Each row is a point. Each table stands for the endless flat space through its points: a line for two points, a plane for three, and so on. Write the one point that lies in both, or say that there is none.

First (2 x 3)
[[-15 -15  -1]
 [-15   5   3]]
Second (2 x 3)
[[-20 -10   0]
 [-25 -15  -1]]
They share: [-15  -5   1]

First (2 x 4)
[[-14  18  22  13]
 [-19  21  23  11]]
Second (3 x 4)
[[ 13  13  12  25]
 [ -5   1   2   8]
 [-25   9  30  14]]
They share: no point

First (2 x 6)
[[ -1 -10  -8   6  30  34]
 [-13 -16 -14  30  -6   4]]
Second (3 x 6)
[[-14  -7  -6  22  22  28]
 [ -8 -15 -16   5  12  21]
 [-18  -3  -2  27  28  33]]
They share: [ -7 -13 -11  18  12  19]

First (2 x 6)
[[ 14 -19 -13   8 -15  23]
 [-16  11  11 -10 -15   5]]
Second (2 x 6)
[[ 14  -5  10   8 -19  11]
 [-16 -15 -20 -12  -4  26]]
They share: no point

First (2 x 8)
[[ 24  13  22  16 -18   2 -11  16]
 [ 18 -23  -8  22   6  -4  -5   4]]
Second (3 x 8)
[[ 31   9  26   7 -14 -18  12   5]
 [ 36 -12   4  22 -11   5 -13   6]
 [ -9   1   4  19   6  -4  -8  19]]
They share: [21 -5  7 19 -6 -1 -8 10]

First (3 x 9)
[[  1 -10   3 -22   1 -25  19  15   8]
 [ -1  24 -13   6  -7 -11  -2   0   6]
 [  9  30 -13  10 -15 -17  15  19   0]]
Second (2 x 9)
[[  3  18  -3 -20   9 -28  26   8  -6]
 [  3  14  -3 -15   3 -24  20   9  -2]]
They share: no point

First (3 x 11)
[[  6  12  25  -2 -15 -20 -25  -1  17  23 -20]
 [ 13  12  19   8 -11 -12 -28 -11  20  29 -15]
 [ 11  14  24   3 -15 -16 -28  -7  20  28 -18]]
Second (3 x 11)
[[  2   8  20  -3  -8 -16 -25   1  15  11 -22]
 [  2  12  19  -2 -11 -20 -25   2  19  10 -22]
 [ -6  -4   7   2  -7 -36  -1  10   3  26  -6]]
They share: [  0   4  17  -2  -7 -20 -19   3  11  15 -18]

First (2 x 11)
[[-12 -10 -20 -22  13 -12  -3 -16  15  -8  14]
 [ -8  -8 -22 -20  21 -20  -3  -8   9   0  20]]
Second (2 x 11)
[[-15 -22 -25 -28  27 -17  -2  -5   5  -4  12]
 [-19 -28 -28 -31  30 -18  -1   0   2  -6  11]]
They share: no point

First (4 x 12)
[[  3  27  -3 -25  16   3 -16   9  11  -3   9 -11]
 [-21 -27  -3  13  12 -29  -2  27 -19  13 -19 -39]
 [ -6   6   0 -11  18 -10  -9  16   2   6   1 -20]
 [  6  24   6 -29  27   4  -5   3  20   7  14   3]]
Second (4 x 12)
[[  7  -7   3 -24  18  -7 -14   8  -1  11  -8  -9]
 [-35   0  -8  19  21 -14  21  19  -4  15  -6 -16]
 [-13   3 -16   2  16   4   1  12  -5  26   1 -19]
 [  7  -2   3 -15  13  -9   6   1   8   2  -5 -14]]
They share: [ -6  -4   0  -9  18 -10   1  10   0  10  -7 -12]

First (3 x 14)
[[-16 -28   1   1 -22  14  10 -27 -15  -2 -11  -8   8 -21]
 [  0 -20  25   1  -2  -2   6  -3  -7  14   9   4  28   3]
 [ -9  -7   9   1  -2 -18 -13   1 -19  35   4  11  13 -13]]
Second (4 x 14)
[[ -2 -15   4 -32 -26   3 -23  -3  -7  17  11   0  26 -46]
 [  3  -9  10  -9 -17   5 -19   4 -15  29  -4   8   6 -28]
 [-22  -8  -4 -11 -23   7   0  -9  -8  16   1  -9  11 -35]
 [ 23 -15  22   8  -2  -5 -27  11 -23  41 -10  22   1  -7]]
They share: no point

First (3 x 14)
[[ -8 -19   5 -16  14  13   3 -13  -9 -12 -17  13  -9   2]
 [ -4 -17   7 -12  18  25   5  -7  -5  -8 -19  25  -1  -2]
 [-15  -3   0  -5  16  43   7 -16  14 -22 -27  25   4  -6]]
Second (4 x 14)
[[-14 -13  18  -7   0   9  -8 -30  -1 -22 -21  36   4  -5]
 [-17 -22   6 -13   6  24   1 -21  -4  -7 -12  21  -5 -17]
 [  4 -14  -2 -13  18  16  15 -13 -15 -12 -37   0  -8  13]
 [ -9 -13   4  -4  20  20  -2 -11  -6  -7 -25  19 -13  -1]]
They share: no point

First (2 x 18)
[[ -2  15  24  12 -24  -6   6  -5   3 -14   7  20 -17  14 -11 -25  -6   2]
 [-11   6   9  21  -6   6  -9 -17  12 -14  25  14  -8  11 -20 -13  -3   5]]
Second (4 x 18)
[[-15  -3   6  42  -7  -5  13   1   6 -34  17  16  -8  -1 -15  -8  -1  -9]
 [-10   1  10  23 -13   2   5 -10   9 -28  26   9 -17   2 -13 -16  -9  -2]
 [  1  25 -12  28   9  13   9   1  10 -10  19  18  -8   9   9 -28 -25  13]
 [ -6  19 -11  41  12   2  12   6   7 -13  10  24   2   9   1 -18 -12   9]]
They share: no point

First (5 x 20)
[[ 13  -3  -6  -4  -1  -6  14 -32   0 -25 -26  12   0   9 -14  29  -1  11
    4  21]
 [ 19   5 -16  10 -17  12 -12 -34 -14 -23  -6  12  10  17  -6  37  -9  25
   10   7]
 [ -8  43  10  49  13  37  -9  17  -4   7   5  10  43  33 -40  -6 -28  21
  -27   7]
 [ -3  19   4  27  10  17  -6  10  -4  -7  -1  19  33  23 -17   6 -13  13
  -12  11]
 [ 16  10 -10  10 -11  10   1 -36  -8 -20 -15   7   6  17 -18  31 -10  23
    2  12]]
Second (3 x 20)
[[  3  17   8   7  -4  25   3  12  -7  -9   5  16  22  27 -36  25   8  14
    9  -4]
 [  1  13   2  13   2  11   3  -4  -5 -13  -7  18  22  21 -20  15  -6  14
   -7  10]
 [  0  13   2  10  -2  14   1  -1  -8 -13  -2  21  24  23 -23  17  -4  15
   -5   5]]
They share: [  2  13   2  16   6   8   5  -7  -2 -13 -12  15  20  19 -17  13  -8  13
  -9  15]

First (4 x 24)
[[ -3  -8   2  -9 -21  13  15   8   0 -18 -19  -7   2 -16 -15  17 -23 -11
  -28  12 -22   7  -5  13]
 [ 25  13  16   3  17   1  16  37 -34  13   3  28  41  31 -22   7   3  -1
   21  12  10  20  -3   7]
 [ 20  20  14 -15  -3 -10   0  13 -19  -3  -7  19  17   5 -10  -4 -13   7
   -3 -13 -13  -2   8  11]
 [ -6 -17  36  11  11  24  23  20   9 -10  19  14  14 -14 -21   6 -15   7
  -16  -3 -27   7 -16  33]]
Second (2 x 24)
[[  7   5  15  -1   0   2  16  12  -9 -14   2   9  12  -8 -22   4 -13   3
  -12   1 -15   8  -9  13]
 [  9  15  13   5   6 -10  22   4 -13 -26  12   7   8 -16 -34  -2  -9   9
  -12   1 -11  12 -19   5]]
They share: [  6   0  16  -4  -3   8  13  16  -7  -8  -3  10  14  -4 -16   7 -15   0
 -12   1 -17   6  -4  17]
